Each row of a before or after table is a point. The points were changed in one or more steps. Then noise was added and the rows were shuffled. The steps act on columns, c1 being the first. Name the steps. A step turns or swaps two columns, mirrors them in a line or flattens them onto one, adds a multiple of one to another, or multiplies or shifts one. Angles are multiples of 10 degrees, from the lower column toward the higher: turns from -170 to 170, lines from 10 to 170 but not 90. Use the fewest steps. Two steps may share a column if one is a turn and the other turns, adds or multiplies; they go together, in the order done. Otherwise the lowest column goes first.
In the rows, zero is written as 128.

Before (9 x 3):
[[181 182  92]
 [151 189 155]
 [124 108 118]
 [131 133 120]
 [113 114 106]
 [181 184 171]
 [115 123  87]
 [103 133 101]
 [104 150 134]]
After (9 x 3):
[[153 126  68]
 [128 119 119]
 [194 248 137]
 [ 95  91 119]
 [110 160 146]
 [118  94 122]
 [102  83 116]
 [161 229 141]
 [ 95  65  99]]
Steps: add 1.5 times c3 to c2; turn c1 and c3 by -30 degrees

Before (12 x 4):
[[135 110 164 141]
 [127  71 166 125]
 [144  73 160 169]
 [104 146  57 144]
 [170  83 172 168]
 [163 126 176  83]
 [ 87 114 178 118]
 [181  59  94 128]
 [141  79 207 130]
 [161 219 148 166]
 [ 96  94 140  65]
 [140   7 172 143]]
After (12 x 4):
[[102 131  56 145]
 [163 137 149 179]
 [134 131 164 138]
 [161 121 173  84]
 [139 127 206 124]
 [125 127 166 115]
 [ 97 116 139  61]
 [169 135 170 161]
 [142 133 158 159]
 [181 127  96 118]
 [142 126 172 121]
 [ 86 123 176 116]]
Steps: flatten c2 and c4 onto the line at 80 degrees

Before (12 x 8):
[[125 125  96 130 109 111 157 163]
 [ 64 181  94 137 149 182 130 137]
 [107  87 190 166 118  85  95 132]
 [107 162 190 108  98 105 132 136]
 [123 108  13 148 108  23 133 142]
 [ 16 172 146 133 143 102 164 107]
 [145 201 104  99 186 123 174  70]
 [149 189 113 189 112  45 111 102]
 [113 108 170 118 143 159 202  83]
 [ 80 132  92 173 163 117 232 131]
 [138 113 231 177 147  76 122 209]
 [125  80 126 103 123 128 141 152]]
After (12 x 8):
[[122  80 128 126 126 127 137 153]
 [144 116 233 121 134  83 124 211]
 [ 91 186  93 134 187 183 127 137]
 [129 105 171 132 151 153 206  85]
 [ 49 176 142 123 209 106 166 105]
 [109 127 102 127 113 107 153 161]
 [ 90 160 191 124 114 106 130 134]
 [177 201 109 126 166 114 175  70]
 [113 132  93 130 186 120 234 131]
 [104  91 188 121 132  96  95 134]
 [134 192 111 115 103  62 110 106]
 [110 106  16 111 118  25 134 142]]
Steps: turn c1 and c5 by -40 degrees; flatten c4 and c6 onto the line at 80 degrees

Before (8 x 11):
[[ 85 148  30 129  73 117 136 177  77 156 153]
 [123   7 144 135 165 114 216 138 188  95 113]
 [153 137 153  96  92 136  99 119 133 146 147]
 [ 85 134 172 138  76 116 137  67 109 102 160]
 [112 141  97 119 104 153 129  75 108 139 144]
 [108 161 149 166  99 130 150  97  93 122 115]
 [144  68  57 145  80 122 118 140 116 135 129]
 [132 128  35 103  83 164 105 181  62 111 144]]
After (8 x 11):
[[123   7 141 135 129 198 214 100 137  84 114]
 [154 138 153  97 128 129 101  79 124 146 147]
 [143  70  60 146 128 164 118 100 128 136 127]
 [132 128  34 104 127 164 105 140 128 122 144]
 [108 161 150 166 128 107 152  55 128 127 117]
 [ 83 134 170 140 129 111 139  28 132 105 163]
 [114 143  99 119 126 144 131  35 124 141 142]
 [ 83 148  29 129 129 104 137 138 122 165 152]]
Steps: add -0.7 times c2 to c6; multiply c5 by 0; shift c8 by -40; flatten c9 and c10 onto the line at 100 degrees

Before (11 x 12):
[[110  80 157 173 130  79 136 139 134 109 136 143]
 [127  90 142 119 173 138 114 103  95 111  88 136]
 [109 147 124  94 126 130 160 164 121 128 129 172]
 [147 141 103 101 163 151 154 108  91 119 135 154]
 [150 129 148 148 122 123 124 116 132 138 100 166]
 [115 133 139 158 127  90 127 106  76 120 101 154]
 [118 120 104 109 105 155 112 112 137 151 136 112]
 [161 124 145 154 125 147 147 105  81 157 123 127]
 [147 102 109 109 163 138 146 126 143 173 119 109]
 [117 124 149 151 174 135  94 144 118 138 115 172]
 [147  99 124 121 162  90  97 160  97 116  98 123]]
After (11 x 12):
[[108 161 102 101 163 150 153 109  54 123 135 153]
 [152 131 148 147 123 122 124 115 125 131  99 167]
 [130 108 104 109 105 156 112 113 148 137 135 112]
 [119   8 157 172 129  80 135 139 148 121 136 143]
 [ 94  33 141 118 172 136 115 102  71 121  88 136]
 [108 117 146 153 126 147 147 106  29 139 123 127]
 [113  55 124 121 163  90  97 158  64 124  99 121]
 [103 176 125  95 125 130 160 164 126 127 129 173]
 [159  63 109 108 162 138 145 127 144 146 119 109]
 [ 64 140 139 157 126  89 127 106  44 125 102 153]
 [108 119 150 149 173 135  95 145 115 131 115 172]]
Steps: multiply c9 by 2; turn c1 and c9 by -30 degrees; multiply c2 by 2.5; multiply c10 by 0.4
